Each point is reached from the start by the listed moves, each made once or not at all, plus a little noise. Say if it took an odd or an even number of moves. Then give how often each move was made.

Moves:
(1): [-1.75 -2.83 -1.45]
(2): [ 1.39 -0.41 -1.02]
Start: [0.15 1.15 1.53]
Points:
[-1.70 -1.48  0.13] -> odd (1, 0)
[0.28 1.51 1.79] -> even (0, 0)

Moves:
(1): [ 0.21 -0.28  0.18 -1.07]
(2): [ 0.51 -1.05  0.77  0.18]
(3): [-2.71  1.07  2.18  1.02]
(4): [-3.23 -0.35 -1.10  1.30]
Start: [0.84 0.54 0.48 0.86]
Points:
[-1.90  1.50  2.63  1.64] -> odd (0, 0, 1, 0)
[-1.79  1.26  2.78  0.95] -> even (1, 0, 1, 0)
[-2.17 -0.10 -0.45  1.11] -> even (1, 0, 0, 1)
[ 1.73 -0.77  1.47 -0.04] -> even (1, 1, 0, 0)

Moves:
(1): [-0.34  0.93  0.57  2.70 -0.36  0.83 -0.53 -1.11  0.97  0.42  1.26 -0.94]
(2): [-0.65  2.17 -0.05  2.98  0.05  1.24 -0.64 -0.18 -0.13 -0.52 -0.87  0.45]
(3): [-1.62 -0.73  1.64  1.11 -0.04  0.84  0.47 -0.91  0.10  1.67 -0.11  0.39]
(4): [-1.08  1.55  0.22  0.10 -0.32  0.72 -0.46  0.23 -0.35 -0.60  0.59  0.06]
(5): [-0.53  0.51 -0.20  0.47 -0.62 -0.34 -0.25  0.29  0.90 -1.05 -0.41  1.57]
(6): [ 0.97  0.57 -0.48 -0.54  0.37  1.05  0.03 -0.27  0.52  0.83 -0.63  0.45]
(7): [ 0.26  0.37  0.96  0.89 -0.38  0.53  0.40  0.62  0.24  0.80  1.42  0.21]
(8): [ 1.62  2.43 -1.10  0.25  1.21 -1.04  1.77 -0.89 -1.25 -1.04  3.05 -0.72]
(9): [ 0.29 -1.13  0.57 -0.52 -0.69  2.08  0.25 -1.69 -0.11 -0.78 -1.19  1.11]
Start: [ 0.57  1.12 -0.42 -0.57  0.15 -0.05  0.12 -0.85  0.24  0.24 -0.29  0.52]
Points:
[ 0.55  2.65  1.23  3.01  0.27  2.64  2.13 -5.42 -0.04  0.50  2.74  0.42] -> even (1, 0, 1, 0, 0, 0, 0, 1, 1)
[-3.00  3.38  1.82  3.82 -1.14  2.03 -0.60 -2.34  1.86  0.67  1.00  1.62] -> even (1, 0, 1, 1, 1, 0, 0, 0, 0)
[ 1.12  5.94  0.55  4.15  1.35  2.57  2.15 -2.50 -0.27  1.98  2.58  1.32] -> odd (0, 1, 1, 0, 0, 1, 1, 1, 0)
